Every row gives one point. Examples show where two turns around zero, p and q, send a point. Where does a point land after both, in the order given? Backwards means that the second turn is done in reverse. Each puzzle has new turns, and all numbers are rounded.

Turn p:
[ 16  14 -43] -> [  1 -44 -19]
[ 23 -10  14] -> [ 6 -4 28]
[-32 -15  21] -> [-17  38  -2]
[-7 11  9] -> [10 11 -6]
Turn q:
[15 22 48] -> [25 45 18]
[ -3 -24 -13] -> [-25 -10  -6]
[  8  10 -23] -> [  7 -24   8]
[-20  -9 -12] -> [ -8 -11 -21]
Where do these land?
q, then p backwards: [  1 -28  15] -> [-22 -22   3]
q, then p: [  1 -14  30] -> [ 22   6 -24]
q, then p: [ -4  33 -33] -> [-19 -19  38]
q, then p: [-19  27 -22] -> [-17 -29  22]
p, then q: [ 12 -31  -6] -> [ -6  23 -24]
p, then q: [10 13 16] -> [ 4  7 22]

Turn p:
[-24  20   9  38] -> [-40  -9 -21 -20]
[ 7 -8  5 28] -> [-13  -7 -23  14]
[  4 -48 -29  -2] -> [-4  0 24 51]
[ -6  12  19 -30] -> [ 18  22   7 -24]
[ 19  24  -4 -33] -> [ 38  -8  12 -20]
Turn q:
[-37 -30  -4 -22] -> [ 12  32  25 -32]
[-37  12  47  12] -> [-52  18  -9 -27]
[-10  10 -19 -32] -> [ 30   5 -14 -21]
[ 1 -2  2 -2] -> [0 3 0 1]
[ 15   0 -34  21] -> [ 16 -34  16  12]
[ 37  19 -11  -5] -> [ 17 -18 -24  27]
[30 -8 19 28] -> [-23  -6   6  39]
Where do these land?
q, then p: [ 9 38 12 33] -> [-35   9  28  27]
q, then p: [-27 -24  -1 -23] -> [ 29   3  -5 -31]
p, then q: [-15  11  16 -39] -> [  3  11 -44   7]
p, then q: [  8 -17 -31  39] -> [-18  -4  49  -9]
q, then p: [-1  7 17 17] -> [-21   8  11  -3]
p, then q: [-12 -13 -19 -38] -> [-33  14 -23  17]
p, then q: [39 -2  5 11] -> [ 17 -20  21  23]

Turn p:
[  2 -28  -4  -7] -> [25 12 10 -2]
[  9  38 -15  -5] -> [-32  -1 -18 -20]
[ -8   0  48 -13] -> [ 12 -47  14   6]
[10  3  2 22] -> [-16   6  12  12]
[-14 -14 -31   3] -> [ 13  29 -18   5]
Turn q:
[-12 -31  13  33] -> [ 1 40 11 25]
[-19  11  -3  37] -> [-35  18  -2  17]
[ 23  20  -6 -25] -> [  9 -37  -8 -10]
[  7 -28   2   4] -> [18 12 17 10]
[  0  20  10 -24] -> [  6 -15 -23 -17]
[ 23  -7   8 -10] -> [ 23 -13   0   8]
[-22  15 -23 -16] -> [-20  -6   4 -32]
Where do these land?
p, then q: [-18  38  -8  -1] -> [-18  10  30 -23]
q, then p backwards: [17  2 34 16] -> [-37  -8  -6  15]
p, then q: [-27 -12 -11  28] -> [-32  -6   6  26]
p, then q backwards: [ 13   6  20 -23] -> [  7   6 -22 -24]
p, then q backwards: [-9  5 20 -4] -> [19 10 -5 -4]
q, then p: [ 11 -17 -16  -6] -> [  3 -16  21   0]
p, then q: [ 15 -22 -39 -10] -> [ -7 -38 -26 -11]

Turn p:
[ -7 -10  -9  26  -9  27] -> [-18 -25  10  10  -2 -24]
[ 19  12 -12 -22   5  10] -> [29 -9  0  2 17  8]
[-10 -12 -18   9  -4 -13] -> [-17   3 -14  18   1  -1]
[ -3 -11  35 -19   1   0] -> [ -1   3  -5 -39  -9   9]
[-15  -9   3  -2  11   6] -> [ -2   1 -12  -9  -3 -15]
[-10  11   7  -1  -8 -17] -> [-8 21  6 -2  3  6]
[ 26  20  -6  10   3 -14] -> [17  6 16 22 -8 17]
Turn q:
[ 14  -9 -16  -7   4  25] -> [ 12   3  20  17   8 -18]
[  5  -8 -12  25   4   2] -> [-9 23 -5  6 11 -9]
[  2   2  11 -21 -11 -19] -> [ -2 -15  11 -19 -11  14]
[ -4  18  -5   6 -28  17] -> [-17  -9  -3  14 -23 -20]
[-13 -17   7 -10  14  -2] -> [ 20  -5  -6 -14  13   1]
[ -1  12 -17   7  10   2] -> [ 6 16 -4 15 -8  2]
[6 3 2 8 5 4] -> [-5  2 -2  9  6  2]
[ 2 16 22  1 13 20] -> [  1 -22 -11  24  10   8]
[-10 -15   8  -8 -10 -48] -> [ -6   5  -1 -49  -7  20]
Where do these land?
p, then q: [ -7   3   1 -13  12  14] -> [ 5  7 16 -5  0 14]
q, then p: [-20  16  -9   6  19  -2] -> [  6 -14  13  25  11   2]
q, then p backwards: [  4  -1 -17  -2  11   9] -> [ 1 19 -7  3  9 -4]
q, then p: [ -9 -15 -14 -24 -24  11] -> [ -9  10  -5 -12  -5  37]
p, then q: [-18  -2 -17 -10  -2   2] -> [13 19 -7  2 -1 11]
p, then q backwards: [ 11  15   3   3  26 -16] -> [ -9  11 -28  -9  14  -2]
q, then p: [ 19 -16  26  19   2 -13] -> [ 13   9 -20 -14   0 -32]
q, then p: [ 20  -7  24   8 -31  -8] -> [-18  15 -24 -26   4 -18]
p, then q backwards: [  0   7   3  13 -12   3] -> [17  0 -2 -3 -9  2]
